Rows are points. Each copy is the shape, with its points in the same order, turned, moved and blurred by noise. Say if it was mirrored as well.

Shape, 6 rows:
[[ 0.42 -0.19 -0.13]
 [ 0.18 -0.10 -0.45]
 [-0.14 -0.12  0.01]
 [ 0.20 -0.61 -0.57]
 [-0.32  0.04  0.14]
 [-0.13  0.24  0.29]]
Copy 1, 6 rows:
[[ 0.49 -0.01  0.03]
 [ 0.40  0.16 -0.35]
 [-0.03  0.20 -0.03]
 [ 0.70  0.60 -0.20]
 [-0.29  0.14 -0.04]
 [-0.33 -0.14  0.08]]
Copy 1 is: mirrored
Copy 2, 6 rows:
[[ 0.44  0.19  0.14]
 [ 0.45 -0.04 -0.18]
 [-0.06  0.10 -0.13]
 [ 0.65  0.40 -0.42]
 [-0.29 -0.06 -0.10]
 [-0.27 -0.16  0.20]]
Copy 2 is: mirrored
Copy 3 (6 x 3):
[[ 0.04 -0.45 -0.21]
 [ 0.07 -0.27 -0.56]
 [-0.32 -0.04 -0.33]
 [-0.19 -0.72 -0.77]
 [-0.29  0.26 -0.15]
 [-0.10  0.29 -0.02]]
Copy 3 is: only turned
Copy 4 (6 x 3):
[[ 0.09 -0.30 -0.34]
 [ 0.09  0.07 -0.53]
 [-0.10  0.03  0.00]
 [-0.39 -0.14 -0.80]
 [-0.11  0.14  0.26]
 [ 0.12  0.03  0.40]]
Copy 4 is: only turned

Shape, 8 rows:
[[-0.14  0.05 -0.14  0.33]
 [ 0.28  0.20  0.24 -0.24]
 [-0.22  0.27 -0.10  0.04]
 [ 0.63 -0.31 -0.01 -0.33]
 [-0.75 -0.15  0.40  0.16]
 [-0.09  0.00  0.15  0.45]
 [-0.41  0.21  0.17 -0.40]
 [-0.43  0.28  0.17 -0.22]]
Copy 1:
[[-0.22  0.28 -0.52 -0.08]
 [ 0.15  0.16  0.33  0.00]
 [ 0.01  0.31 -0.23 -0.31]
 [ 0.33 -0.34  0.12  0.42]
 [-0.82  0.17 -0.13 -0.59]
 [-0.32  0.37 -0.28 -0.01]
 [-0.01  0.09  0.20 -0.66]
 [-0.17  0.19  0.10 -0.66]]
Copy 1 is: only turned
Copy 2 (8 x 4):
[[ 0.34 -0.07 -0.35 -0.09]
 [ 0.00  0.27  0.19  0.26]
 [ 0.26 -0.01  0.00 -0.29]
 [-0.48 -0.08 -0.13  0.61]
 [ 0.78 -0.48  0.29 -0.05]
 [ 0.52 -0.05 -0.33  0.10]
 [ 0.14 -0.10  0.48 -0.24]
 [ 0.31 -0.01  0.38 -0.25]]
Copy 2 is: mirrored
Copy 3, 8 rows:
[[ 0.10  0.20  0.30 -0.11]
 [-0.31  0.01 -0.27  0.26]
 [-0.20  0.02  0.21 -0.20]
 [ 0.23  0.00 -0.69  0.22]
 [ 0.06 -0.45  0.75  0.17]
 [ 0.11  0.22  0.37  0.19]
 [-0.39 -0.48  0.13 -0.06]
 [-0.37 -0.34  0.30 -0.06]]
Copy 3 is: mirrored
Copy 4 (8 x 4):
[[ 0.02 -0.30  0.01  0.32]
 [ 0.24  0.29  0.30 -0.11]
 [-0.23 -0.06  0.13  0.15]
 [ 0.68  0.37 -0.19 -0.17]
 [-0.33 -0.69  0.19 -0.35]
 [ 0.20 -0.44  0.24  0.19]
 [-0.42  0.10  0.12 -0.31]
 [-0.40 -0.02  0.20 -0.18]]
Copy 4 is: only turned

Shape:
[[-0.34 -0.32  0.30 -0.03 -0.10 -0.17]
 [-0.24  0.15  0.41  0.11 -0.28 -0.57]
 [-0.32 -0.47 -0.17 -0.26 -0.31 -0.45]
 [ 0.59  0.44 -0.54 -0.40 -0.39 -0.14]
 [ 0.06  0.50 -0.03 -0.13  0.21 -0.19]
 [ 0.09  0.04  0.60 -0.23  0.48  0.09]
 [ 0.15  0.51  0.33 -0.21  0.36  0.28]
 [-0.09  0.37  0.01  0.30  0.09 -0.04]
 [ 0.07 -0.01 -0.03  0.56  0.54 -0.01]
 [ 0.08 -0.41 -0.34  0.01 -0.29 -0.06]
 [-0.21  0.11  0.32 -0.06  0.40  0.43]
 [ 0.30 -0.30  0.49 -0.06  0.05 -0.07]]
Copy 1, 12 rows:
[[-0.14 -0.35  0.18 -0.25  0.22 -0.23]
 [-0.13 -0.29  0.69  0.01 -0.01 -0.12]
 [-0.39  0.00  0.19 -0.67 -0.14 -0.41]
 [ 0.13  0.87  0.19 -0.23 -0.42  0.36]
 [-0.26  0.25  0.13  0.19  0.05  0.43]
 [ 0.02 -0.48 -0.27  0.00  0.13  0.49]
 [ 0.18 -0.04 -0.23  0.20  0.26  0.67]
 [-0.06  0.15  0.18  0.36  0.21  0.09]
 [-0.21 -0.09 -0.39  0.72  0.00 -0.16]
 [-0.05  0.23 -0.07 -0.33 -0.25 -0.40]
 [ 0.07 -0.21 -0.35  0.06  0.45  0.25]
 [ 0.19 -0.53 -0.10 -0.10 -0.18  0.04]]
Copy 1 is: mirrored
Copy 2:
[[-0.04 -0.03  0.15 -0.28 -0.32  0.31]
 [ 0.39  0.27  0.47 -0.26 -0.42  0.10]
 [-0.30 -0.03  0.15 -0.70 -0.27 -0.15]
 [ 0.30  0.33 -0.19 -0.19  0.53 -0.89]
 [ 0.29  0.18  0.33  0.09  0.41 -0.10]
 [ 0.46 -0.19 -0.02  0.02  0.32  0.63]
 [ 0.43  0.14 -0.02  0.33  0.54  0.33]
 [ 0.12  0.14  0.32  0.33  0.01 -0.03]
 [ 0.04 -0.56  0.36  0.49  0.05  0.03]
 [-0.21 -0.19 -0.13 -0.23 -0.20 -0.42]
 [ 0.03 -0.03 -0.10  0.37  0.28  0.53]
 [ 0.48 -0.37 -0.16 -0.17 -0.07  0.21]]
Copy 2 is: only turned
